Each row of a before or after table is a point. One or more steps were done to the points. Then noise was added and the rows were shuffled. The steps act on columns, c1 being the first. Write out the steps. A step turns or swaps two columns, mirrors them in a line or flattens them onto one, adds a multiple of one to another, or multiplies or shifts one. Angles are multiples of 10 degrees, from the lower column toward the higher: turns from -170 to 170, lines from 10 to 170 but not 90. Use the fewest steps. Two steps may share a column if one is a turn and the other turns, adds or multiplies; they go together, in the order done. Otherwise the lowest column goes first.
(in the rows, 128 means zero)

Before (13 x 2):
[178 160]
[99 189]
[184 162]
[115 142]
[138 153]
[143 136]
[76 71]
[117 61]
[120 85]
[128 108]
[197 115]
[99 177]
[107 95]
After (13 x 2):
[65 105]
[143 118]
[153 189]
[104 194]
[109 125]
[151 184]
[81 69]
[87 114]
[98 101]
[193 109]
[134 145]
[152 145]
[179 107]
Steps: mirror c1 and c2 in the line at 50 degrees

Before (9 x 8):
[136 152 183 60 204 121 113 131]
[133 138 109 106 176 89 184 70]
[98 189 169 113 212 135 150 147]
[79 124 143 102 175 171 103 121]
[134 142 129 162 144 156 91 93]
[171 173 102 80 145 167 108 83]
[162 125 106 129 132 106 204 108]
[146 189 158 105 105 98 100 100]
[147 180 162 124 133 132 153 59]
After (9 x 8):
[80 123 141 101 174 168 107 119]
[171 173 99 82 147 166 109 56]
[95 191 166 114 211 138 147 158]
[142 191 160 104 104 99 99 84]
[148 182 162 125 132 133 153 20]
[138 143 129 165 144 158 92 72]
[135 151 182 62 205 121 113 132]
[160 122 105 129 130 108 205 97]
[134 138 108 107 176 88 186 35]
Steps: multiply c8 by 1.6

Before (14 x 12):
[74 112 148 114 143 122 143 129 126 141 86 152]
[111 139 137 157 145 127 141 144 98 139 115 123]
[72 131 106 127 146 99 193 116 122 147 118 118]
[114 125 118 134 137 87 118 139 114 138 124 122]
[128 124 122 148 149 126 145 148 109 97 104 155]
[124 81 148 249 104 112 136 138 52 140 118 129]
[77 134 141 125 142 125 141 80 100 126 114 112]
[115 99 116 130 160 126 139 115 128 139 106 121]
[131 143 111 148 109 106 139 139 99 124 85 116]
[94 134 110 113 89 124 132 129 50 50 103 110]
[102 115 115 156 152 119 136 59 112 93 122 162]
[123 112 129 131 88 127 133 150 128 140 128 133]
[127 109 155 126 99 113 136 146 130 75 106 129]
[118 112 153 113 146 111 136 84 72 142 118 137]
After (14 x 12):
[145 134 90 130 71 123 193 126 128 149 120 117]
[146 184 120 112 118 89 137 91 107 140 121 137]
[109 159 103 147 132 129 139 147 137 124 84 119]
[136 140 94 135 112 114 118 151 123 138 123 124]
[145 159 136 156 111 125 143 146 132 138 114 121]
[149 140 97 156 100 117 136 63 112 95 121 163]
[146 144 128 150 129 135 143 145 121 98 105 153]
[161 124 116 131 115 135 137 116 98 141 104 123]
[87 125 132 130 122 132 133 151 112 139 130 131]
[141 156 120 125 77 106 141 82 128 127 114 111]
[102 125 140 124 128 101 137 151 109 75 105 131]
[143 125 138 114 72 108 145 131 113 142 87 152]
[87 205 116 115 96 141 132 132 123 51 105 112]
[105 196 131 251 124 107 137 142 66 140 116 130]
Steps: swap c1 and c5; turn c2 and c9 by 80 degrees; turn c6 and c8 by -20 degrees; turn c3 and c6 by -50 degrees

Before (10 x 24):
[113 156 102 75 162 163 177 132 124 132 115 104 127 94 71 163 134 114 146 161 102 100 99 169]
[89 126 141 147 148 142 153 131 111 173 156 122 127 110 91 141 87 97 146 146 164 131 119 116]
[129 103 102 154 107 132 133 153 78 149 135 107 159 93 130 174 130 173 114 151 110 147 153 121]
[119 126 137 162 123 143 170 143 122 110 125 139 78 153 123 137 127 110 148 131 136 153 97 110]
[112 165 134 110 122 119 131 133 123 125 105 120 79 157 108 185 127 139 149 158 159 127 203 186]
[99 136 115 130 134 102 154 148 137 127 87 133 178 126 109 156 136 139 160 151 138 117 126 148]
[106 77 134 164 170 150 106 169 105 152 127 145 76 148 129 158 131 102 145 145 117 157 165 120]
[137 99 123 131 129 99 119 109 124 106 145 78 114 149 115 145 102 166 118 125 133 113 120 120]
[85 129 145 128 114 141 108 84 75 159 112 135 118 110 114 97 108 133 140 113 148 112 122 143]
[117 140 160 127 107 136 118 98 115 131 134 100 116 140 77 159 137 115 145 163 119 110 136 130]
After (10 x 24):
[112 164 133 111 122 121 131 133 124 125 105 121 79 158 133 184 146 117 149 159 159 126 235 7]
[117 139 160 127 108 136 117 98 114 131 134 98 117 139 153 157 172 90 144 161 119 111 136 115]
[118 126 136 161 124 144 171 143 122 110 125 139 78 153 129 138 132 108 148 130 136 153 90 180]
[106 77 134 164 169 151 105 170 106 152 128 146 76 148 130 159 126 91 145 144 116 157 146 55]
[129 103 103 154 108 133 132 154 78 148 136 108 160 93 129 176 125 156 113 152 110 145 138 78]
[98 135 113 130 135 101 155 148 137 127 88 132 177 127 142 156 144 123 158 151 136 115 147 138]
[113 155 102 75 163 164 175 131 125 130 115 104 128 96 153 163 179 91 144 161 102 99 146 197]
[137 98 123 132 129 98 121 110 124 106 145 77 116 150 108 146 149 168 118 125 134 113 116 140]
[86 129 145 127 113 141 107 84 75 159 111 135 119 109 113 95 147 144 140 114 148 112 137 144]
[89 125 140 147 148 143 153 132 111 173 155 123 127 109 102 140 179 84 146 146 165 130 111 142]
Steps: turn c15 and c17 by -110 degrees; add -0.7 times c20 to c18; multiply c23 by 2; turn c23 and c24 by -70 degrees
